Rows are points. The last column is the point's height on a tilted bowl or saddle (a function of degree 2), plus a little noise. Count its main directions that bend up, bend down and stay straight.

Points (16 x 4)
[[ 44 -40 -46 -39]
 [ 85 -17 -20 -70]
 [-35 -15 -26  -1]
 [ 31   3  15  -1]
 [-34 -37   7 -22]
 [-11  25 -46   4]
 [-47  -1 -17 -10]
 [ 11 -37   4  -1]
 [  9   2  31 -10]
 [ 18  20  29 -13]
 [-20 -21  37 -32]
 [ 54 -22 -22 -23]
 [-55  41  -5 -42]
 [ 11   1 -23  19]
 [ 14  18  63 -66]
 [ 18  23  23  -9]]
Directions: 0 up, 3 down, 0 straight

Points (16 x 4)
[[-16 -20 -45   5]
 [  4   2  10 -11]
 [-20 -68  36 -27]
 [ 10  26  70 -27]
 [ 49  82 -41 -91]
 [ -9 -24 -35  -2]
 [ 21 -36   1 -21]
 [ -6  12   0  -9]
 [  4  15  28 -17]
 [ -1  35  18 -25]
 [ 51  18 -43 -52]
 [-11 -21  33 -10]
 [ 15  18  47 -21]
 [ -3   0  18 -11]
 [-11 -16   9  -7]
 [  3 -64  -4 -28]]
Directions: 1 up, 2 down, 0 straight

Points (21 x 5)
[[ 30 -17  -7  12  -3]
 [ 12  44 -16  42   4]
 [-64  36 -18 -32   8]
 [-62   4  -1  27  48]
 [-29 -31 -51  12  77]
 [-39  19   2 -10  -3]
 [ 30 -18  12  18 -12]
 [ 16 -12 -21   0   2]
 [-37 -53  18 -27  69]
 [-70  60  17 -40  -7]
 [-16  12  -1 -38  -4]
 [ -6 -21  27  22   2]
 [ 24  -9 -51  49  68]
 [ 54  19 -49  18  34]
 [-68  24  23  -6  16]
 [  8 -33  36  -4   3]
 [-30 -21   5 -21  25]
 [-22  10  12 -23  -5]
 [  1 -10  50  -2 -10]
 [-22   1  48   5  -6]
 [ 70 -20  16  44 -10]]
Directions: 2 up, 0 down, 2 straight

Points (26 x 5)
[[ 48 -38  26  27  45]
 [-57 -32 -14 -28  30]
 [ 15   7   4  11  -4]
 [ 59 -47  -9  -4  76]
 [-26  25  26 -33   8]
 [-74 -33 -29  63 -32]
 [ 23  16  -9   7  -2]
 [-13  67 -10  22 -22]
 [-24  61  -6 -27   0]
 [ -6  19 -53  29 -32]
 [ 48  32   5   3  18]
 [-19   7  21  16 -18]
 [ 21  -6  29  17   6]
 [ 34  51  -8  29   0]
 [  4  18 -25 -34  17]
 [ 19  26  -9  47 -13]
 [-43  -2  26 -19   4]
 [ 20  21 -82  40 -20]
 [ 56 -11 -14  15  35]
 [-31  22 -27 -37  10]
 [ 19  -8 -60   1   8]
 [ -7 -10  22 -23  16]
 [-30 -12  -3 -28  16]
 [-11   8 -35  16 -24]
 [ 48  18  -3   7  18]
 [ 35 -73 -11 -23  97]]
Directions: 3 up, 0 down, 1 straight

Points (25 x 5)
[[ 42  13  41  27 -35]
 [-16  21 -17 -17  -3]
 [-18  -2  28  29 -42]
 [ 24  -7  56   9 -36]
 [ 30 -12  36  20 -37]
 [-16  16  24  45 -52]
 [ -7 -49  15  15  -1]
 [ 37 -24  -4  60 -33]
 [  0   1 -17  50  -3]
 [ 20  14  27  32 -32]
 [-60  10 -13 -10 -19]
 [ -2  38   1 -33  -1]
 [-39 -48  22  41 -15]
 [-16 -29 -37 -66 -10]
 [ -7 -22   8  55 -33]
 [-13  -8 -24  -5  13]
 [ 66  17 -29 -32   6]
 [ 53   2  11  14 -15]
 [-15 -39  24  42 -31]
 [-13 -17  63   4 -37]
 [ 60 -26  34   9 -39]
 [-47  -8  -9 -15  -4]
 [ 49 -46  -1 -14 -14]
 [-36 -23 -28  19  27]
 [ -8  46  40  63 -81]]
Directions: 2 up, 2 down, 0 straight

Points (47 x 7)
[[ -8  11  36 -14  17 -24  -1]
 [-65 -38  27  23   7  20  21]
 [ 21  26 -12  37  22  17  27]
 [-21 -33 -20 -13  34 -10   4]
 [  0  16   4  10  29 -98  66]
 [ -2 -15  -4  32  30 -65  51]
 [-38  -8  55  -5 -16 -12  11]
 [-66  15  11  10 -19 -15  38]
 [ 22  56  -4  24  14   6  30]
 [-35  20  19  65   5 -37  52]
 [ 50   1  11  42  -6  -7  18]
 [-37  20 -34 -52  66 -32 -67]
 [-76  16  -3  21  67  10 -23]
 [-35 -38  18 -36 -39  -7  39]
 [-42  -1  18 -10  -6  49  15]
 [-13   0  23  50 -38  27   1]
 [-39   6 -35 -62  25 -10 -31]
 [  4   7 -46 -50  21 -17 -42]
 [  3  -4 -32 -22  10  10 -12]
 [ -2 -35   4 -22  -3 -17   6]
 [ 16  31  48  21  23 -22  25]
 [  7  45 -37 -51 -51  10 -31]
 [-42  40  35 -37 -62  12  40]
 [-38   3 -20  44 -20 -12  41]
 [ -8 -32  43  43  -1  23   4]
 [  9  51  55 -81 -39  36   4]
 [-21  -2 -15   8 -61  17  13]
 [-20 -21  42  32  -2  34   4]
 [ 20  46   9 -38 -13  -7  -8]
 [ -1 -36 -22 -47  81  -6 -61]
 [  0  12  22  13  27 -34  17]
 [  8  16  22  -9 -17 -23  10]
 [-48 -82  25 -47  29  24  28]
 [-46  16 -35 -29  25  17 -20]
 [-54   7 -12 -10   2  27   8]
 [ 10  13 -11 -53  42  25 -44]
 [-26 -10  33  -5   4 -15   8]
 [  3  -4  -5   4  -3  57   5]
 [-14  51  13   9  -4 -19  34]
 [ 59 -12  11   1  50 -10  -8]
 [  6 -65   2  44  19   5  44]
 [-19  46   9  13  -6 -24  38]
 [ 32  17 -48  40  17   2  31]
 [ 28  -4  64  34  25 -41   4]
 [-18 -28  14  22  -1 -19  24]
 [  4 -49  -8  35  -7  32  34]
 [-12   6  -5 -12 -55 -42  47]]
Directions: 3 up, 3 down, 0 straight
